Every row gives one point. The last column is the point's height on a tilted bowl or saddle (a function of degree 2), plus a little noise. Along how many of its main directions does it bend up, bend down or stay straight?

Points (17 x 4)
[[ 0.39 -0.63 -0.22  0.20]
 [ 0.08  1.02  0.00  0.86]
 [-0.46  0.43  0.84  0.67]
 [ 0.16  0.71 -0.49  0.65]
 [-0.05  0.04  0.62  0.26]
 [-0.56 -0.57 -0.25  0.04]
 [-0.17  0.10  0.27  0.03]
 [ 0.47  0.74  0.03  0.71]
 [-0.51 -0.27  0.05 -0.08]
 [-0.19 -0.26 -0.08 -0.10]
 [-0.38  0.36  0.31  0.20]
 [ 0.80  0.15 -0.27  0.56]
 [-0.59  0.09  0.73  0.37]
 [ 0.15  0.17  0.15  0.11]
 [ 0.37  0.33  0.10  0.30]
 [ 0.01  0.23 -0.40  0.18]
 [-0.19 -0.14 -0.25 -0.05]]
Directions: 3 up, 0 down, 0 straight

Points (23 x 5)
[[-0.03  0.26  0.24  0.09 -0.03]
 [-0.08  0.22 -0.02 -0.19 -0.25]
 [-0.62 -0.25 -0.51  0.01 -0.29]
 [ 0.30  0.32 -0.91  0.26 -0.72]
 [-0.12  0.18  0.60  0.08  0.11]
 [ 0.71  0.46 -0.10 -0.67 -1.24]
 [-0.06 -0.14 -0.55  0.27 -0.05]
 [ 1.31 -0.68 -0.17 -0.35 -0.89]
 [-0.09 -0.08 -0.15  0.03  0.03]
 [-0.22 -0.32 -0.80 -0.33  0.05]
 [ 0.22  1.00  0.40  0.70  0.56]
 [-0.13 -0.36  0.55  0.40  0.16]
 [ 0.37 -0.16 -0.81 -0.52 -0.31]
 [ 0.22 -0.35  0.38  0.11  0.24]
 [-0.16 -0.10 -0.19  0.16  0.03]
 [ 0.17  0.07 -0.40  0.26 -0.15]
 [-0.04 -0.07  0.46  0.77  0.21]
 [-0.36  0.20  1.16 -0.01  0.10]
 [-0.72 -0.08 -0.01 -0.40 -0.31]
 [ 0.50  0.11 -0.13 -0.21 -0.37]
 [ 0.22 -0.22  0.25  0.02  0.20]
 [ 0.51 -0.18 -0.36  0.25 -0.16]
 [-0.06  0.18  0.30 -0.03  0.01]]
Directions: 1 up, 2 down, 1 straight

Points (47 x 7)
[[ 0.00 -0.08 -0.36 -0.30 -0.36 -0.30  0.31]
 [-0.35  0.17 -0.28 -0.93 -0.03 -0.52  0.61]
 [-0.37 -0.06  0.27 -0.13 -0.17  0.23  0.07]
 [ 0.05  0.02  0.04 -0.10 -0.40 -0.23  0.16]
 [-0.01 -0.47 -0.53 -0.24 -0.76 -0.47  0.53]
 [ 0.72  0.09  0.42  0.23 -0.16 -0.02  0.24]
 [-0.02 -0.02 -0.34  0.61  0.04  0.23  0.25]
 [ 0.24  0.67 -0.15  0.33  0.51  0.69  0.39]
 [ 0.07  0.01 -0.51  0.03 -0.65 -0.40  0.39]
 [ 0.24 -0.34 -0.26 -0.58  0.53 -0.12  0.38]
 [ 0.48 -0.34 -0.23  0.27  0.33  0.00  0.33]
 [ 0.45  0.76 -0.50  0.23  0.06 -0.38  0.63]
 [ 0.32 -0.83 -0.13 -0.28  0.10 -0.48  0.43]
 [ 0.62  0.62  0.51  0.41 -0.12  0.12  0.31]
 [ 0.55  0.63  0.23  0.49 -0.37  0.00  0.37]
 [-0.11 -0.48 -0.69  0.31 -0.17 -0.16  0.38]
 [ 0.25 -0.13 -0.28 -0.18  0.47  0.50  0.24]
 [ 0.13 -0.78  0.78 -0.21 -0.40 -0.55  0.42]
 [ 0.27 -0.37  0.38  0.28 -0.64 -0.60  0.32]
 [ 0.22 -0.11  0.85 -0.25 -0.61 -0.02  0.31]
 [-0.21  0.48 -0.24  0.50 -0.03  0.21  0.26]
 [-0.48  0.25 -0.12  0.21 -0.11 -0.96  0.33]
 [-0.48  0.87  0.29  0.19  0.33 -0.06  0.36]
 [ 0.01 -0.87  0.45  0.78  0.32 -0.09  0.33]
 [-0.24 -0.06 -0.29 -0.58 -0.87 -0.02  0.59]
 [ 0.46  0.34  0.43  0.11  0.76 -0.29  0.35]
 [-0.13 -0.06 -0.91  0.12 -0.17 -0.26  0.50]
 [ 0.07 -0.02 -0.10  0.13  0.12  0.21  0.08]
 [ 0.63  0.49  0.20 -0.25  0.07 -0.74  0.60]
 [-0.42 -0.16 -0.06  0.32  0.03  0.06  0.13]
 [ 0.35  0.07 -0.77  0.61 -0.21 -0.04  0.54]
 [-0.03 -0.08 -0.31 -1.14 -0.25  0.47  0.48]
 [-0.64  0.42 -0.45 -0.37 -0.37 -0.41  0.59]
 [ 0.58  0.60 -0.24  0.07  0.75  0.07  0.59]
 [-0.84  0.37 -0.04 -0.13 -0.21  0.11  0.41]
 [-0.41 -0.29 -0.03  0.07 -0.28 -0.34  0.14]
 [-0.18  0.52  0.10  0.57  0.62  0.09  0.31]
 [ 0.23  0.62  0.25 -0.19  0.27 -0.31  0.28]
 [-0.08 -0.39 -0.10  0.20 -1.19 -0.12  0.57]
 [-0.04  0.70 -0.30 -0.12  0.23 -0.09  0.38]
 [ 0.40 -0.16  0.31  0.16  0.27  0.65  0.04]
 [ 0.18  0.57  0.01  0.19  0.00 -0.26  0.22]
 [ 0.36 -0.29 -0.56  0.00 -0.36 -0.01  0.42]
 [ 0.78 -0.63 -0.13  0.10  0.13 -0.30  0.51]
 [-0.31  0.81  0.59 -0.56 -0.16  0.09  0.36]
 [ 1.23  0.00  0.06  0.35 -0.61  0.24  0.83]
 [-0.18 -0.44 -0.52  0.49 -0.52  0.14  0.39]]
Directions: 5 up, 0 down, 1 straight
